Each wall is flat, endless, passes through zero and stands at right angles to its row. A trip goes straight from one point to another. List the walls that it crosses, first one first.
(in the rows, 128 means zero)

Walls:
(1): [164 111 163]
(2): [125 171  83]
(3): [ 83 158 109]
(4): [ 93 113 134]
(5): [134 116 163]
Trips:
[158 111  95] to [105  97 159] => 2, 5, 4
[ 80  65 225] to [146 142 170] => 4
[147  72  91] to [132 115 179] => 4, 5
[ 95 120 119] to [168  39 122] => 2, 3, 5, 1, 4
[105  78 124] to [152 157 104] => 5, 2, 4, 3

Walls:
(1): [162 141 130 145  97 159 146 113 130 142 160 141 134 150]
(2): [193 120 129  61 103 170 114  94 121  93 158 148 129 107]
(3): [140 128 150  95 101 157 141 110 103 114 122 102 170 136]
(4): [115 151  99 108 112 177 137 132 136 161 134 136 111 123]
(5): [111 130  94 111 103  43 167 112 109  96 123 134  96 143]
(6): [138 158  77 130  90 165 130 141 138 114 117 126 119 191]
(7): [ 59 165 109 112 150 135 158 155 139 121 112 147 120 206]
Trips:
[ 98 115 155 138 108 126 123 137  50 186 178 122  64 148] to [150 110 101 173 160 136 108 158 105 146 125 117  84  72] => 7, 5, 1
[140 131 166 133  95 132  78  77 154 171 140 127 193 158] to [167 104  96 151   7 186 148  71 120 156 163 127 149 135] => 6, 4
[143 150 126 126 140 125 132 160 143 122 168 129 110 126] to [ 90 117  96 113 150 125 189 120 146 165  98  68 156 123] => 2, 5, 1, 6, 3

Walls:
(1): [174 102 148 116 113 106 114 113 179 137 163 156 180  92 118 191 146 135
 126  65 109 137 155 165 131 152  85 197 160 185 112 113 160 143 165 104
  98 121 184 178 164 158 164 158 145  91  90 108]
(2): [118 120 132 104 113  96 144 111 137 112 160 123 144 183 119 102 141 185
 126 154 129 102 178 128 149 112 106  56 111 100 138 139 105 150 118 170
 113 152 184 114 197 125 127 116 136 107  71 136]
(3): [130 121 145  61 133 166 111  85 147 165 174 100 153 181 118 157  90 152
 103 159 169 110  65 148  73  83 136 123 159  89  72 109  88 113 138 105
 126  92 136 139 107 202  99 127  98 134  27 117]
(4): [ 68 134  61 210 226 149 131 105 134 126 155 106  94 136 125  88 128 173
 130 164 207  97  78 172 105  93 129 209 117  93 179 123 191 103 142 102
 120 102 144  73 149 118 101 118 132 127  96 137]
(5): [161 134 126 108 244 129 129  75 101 151  98 164 109  86 107 141  34 148
 103 186 108 101 142 165  65  84 145 151 114 172 168 108 149  92 199 111
 112 119  73 168 117  88 152  70  49 117 177 137]
(6): [ 40 127 166 114  93  79 109 129 173  82 122 149 102 221 124  75 155 122
  87  91 134 139 129 105 160  72  58 159  88 191 148 138 153 140 151  46
 110 137 141 137 148 157 107 147 105 117  99 117]
Trips:
[166 188 126 141  91 129 150 182 135 130 180 156 116 137 115 114 126 148
  64  88 108 101 111  80 118 116 134  76  89 192  87 111  87 118  84  83
  54 140 165  90 182 146 182  53 150 125 116  80] to [119 107 106  67 110  68 163 209 141 146  42 104 169 176 136 157 156 146
  47 149  89 134 153  92 134 165 104 136 127  42  76  86 139 117 128 100
 132 130 190  93  81 139 149 101 213 139 161 148] => 3, 1
[100 173  82 118 147  50 144 137 137 136  65 130 160 120 137 163 143  59
 114 153 110  65 120 156 116  44  73 152 103 136 159 122  88 104 130  65
 171 107  98  90 191 142  92 150 136 140 114  93] to [109  86 131 149 142 192 117 144 127 139 142 144 143  96 172  72  92 148
 102 167 166  69 213 112 147 115 137 142  54 113 147 119 213 102 151  78
 105  73 106 120  86  84 123  98 128  97  80  85] => 3
[130 116 135  64 129 121 140  54 190 126 189 189 103 161 179 148  94 109
 103 140 154 128 110 103 126 107  69 107 128 122 183 120 178  88 123 117
 180 144 118 199 119 122 129 141  95 111 114 111] to [128 113  80  73 152  43 134 157 190  81  56 131  94  92 107 126  86 148
 105 134 155  47 126 107 138 140 155 163 176 147  82 171 136 118 128 114
  92 137  87  90 117 116 111  80 162 120  97 170] => 4, 2, 1, 3
[137 157 147  77 102 138  79 162 151 104 170 145 185 143 118 154 131 102
 141 154 159 115 159 117 179 176 137 108 105 120 152 128 177 102 159  97
 110 152 159 138  69  90 128 146 113 151 122 105] to [152 234 172 119 115 148 126 157 150  88  97 111 153 154 138 139 122 171
 121 158 142  83 151  98  95  87 151 107 123  98 119  48  99 124  93 191
 105 157 109 148  91 170  42 165 119 130 136 141] => 3, 1, 6
[ 87 122 112 164 128 124 128 109 135 128 131  93  96  89  34 114  36 122
  54  14 147 140 166 141 156 142 114 133 117 122 117 197  86 115 116  89
 155 148  78 143 130 178 105 128 107 168 145  87] to [170 167 145 124  54 181 161 181 104  80 134 100 221 170 151 101 165 138
 132 166 117 110  97 147 155 148 140 176 145 100 188  68  72 169 172 106
 115  75 168 113  91  93 141 222 107 131  56  65] => 3, 5, 1, 2
